Each row is a point. To make a cloud, some directions were put in groups of two or more. Within a group, all points are equally far from the middle, so they leave a hole (a ring in 2 directions, a hollow ball in 3). The other directions are filled evenly. Then the cloud was stretched, turned, moved and blurred a little. How many holes are there, and how many directions does each take, smallest first?

Cloud:
[[ -4  14  31]
 [-42  -4  13]
 [-40  31  -3]
 [ 13 -19 -17]
 [-12  26  24]
 [ 21  19  -4]
 [-19 -20  20]
 [-29  31  -4]
 [-53  27  33]
 [-24  -1  31]
 [-32 -33 -16]
 [-60  43  21]
 [-44   8  38]
 [-10  12  -8]
 [ 16  16  34]
 [-15 -22  25]
 [-30  -2  45]
 [  6   2  27]
 [-20  41  -2]
 [  6  -6  -6]]
Holes: 0

Cloud (29 x 4):
[[ 20 -39 -13  -5]
 [ -6  -4 -60 -10]
 [ 20  24 -51  -4]
 [-35 -36  22   4]
 [ -9  37  37  15]
 [ 43   0   5  36]
 [ -4  48 -29 -28]
 [ 35 -23   6  -1]
 [-16   8 -38  19]
 [ 38  11 -12  33]
 [-24  -7 -53  -8]
 [ -9  -1 -59  -5]
 [ -3 -38 -30 -11]
 [ 28 -36  -4   3]
 [ -1   0   8 -38]
 [-25 -38  29  16]
 [-47 -28  -4 -15]
 [ 45  -4   8  34]
 [ 41 -20  14  12]
 [-44  37  -1   5]
 [ 32  35 -17  12]
 [ 20  -5  23 -15]
 [  8  44  21  11]
 [ 20  -5  -2  47]
 [ -6   4 -10  40]
 [-29 -10  51   5]
 [ 24  16 -37  21]
 [-24  19  46  28]
 [ 28 -27  -9 -13]]
Holes: 2 (2, 2)

Cloud, 53 rows:
[[-19  -1  18 -13  11   2]
 [ 21  18  39 -36  32  -5]
 [-13  24 -17   3  27  19]
 [ 24  -2 -25 -50   5   0]
 [  9 -50 -30 -10  34  18]
 [ 18 -43  18  14  21  15]
 [  3  24   3   7  29  35]
 [ -3  28  43   8  42  26]
 [-12 -36 -25   0  -9  11]
 [ -1  28  34 -10  58  19]
 [  3  53  35 -20   4   7]
 [ 25 -18  22  11 -12   9]
 [ -3  53  19 -35   6   3]
 [-16  38 -17  -3  13 -32]
 [-25  17  33 -17  36 -27]
 [  8  49  22 -14  13   2]
 [  5  29  34  26  14   1]
 [  3   7  38  15   5  33]
 [  7  -5 -22 -23  18  16]
 [-22  27   3 -20 -16   3]
 [  3  42  55  23   6  24]
 [-18  21 -17 -25  -3  22]
 [ 34 -43 -25  14  -5  -6]
 [ 19   9  18 -22   4   4]
 [ -2  -9 -15 -28  19 -16]
 [ -9 -16   4  40   4  23]
 [ -6  37 -14 -54  35 -12]
 [ -6  40  37 -54  15 -18]
 [-15   6 -18 -57  26   2]
 [ 16  22   7  15  -3  -8]
 [-19  56  51  -9  -1  32]
 [-27   3   6 -18  16 -12]
 [ -1  23  21  12 -19  -5]
 [-12 -23 -30  16  -2  -7]
 [  7 -33   8  19 -20  23]
 [ 21  26  29 -33  19  24]
 [-12 -16  32   0  -6   2]
 [ -8  47  -8 -31   3 -32]
 [-16 -39 -30   9   2 -11]
 [ 27  -7   3  17  25  -8]
 [ 10  -5  27  23  10  36]
 [-12   5  14  -3  -9  31]
 [ -7  24   1  26   5  16]
 [-15  -5 -34  11   6  11]
 [ 22  -3  -2 -13  37 -21]
 [-46 -26  -9 -17  26  17]
 [  5 -10 -36 -13 -15  14]
 [ -8  28  23  23  30  36]
 [ 25   1  -5  -7 -20  17]
 [-27  19  37  23   5  -5]
 [-18  29 -14   3   7  22]
 [  2  45  29   9  -9  46]
 [ -7 -21 -31 -60  26 -46]]
Holes: 0
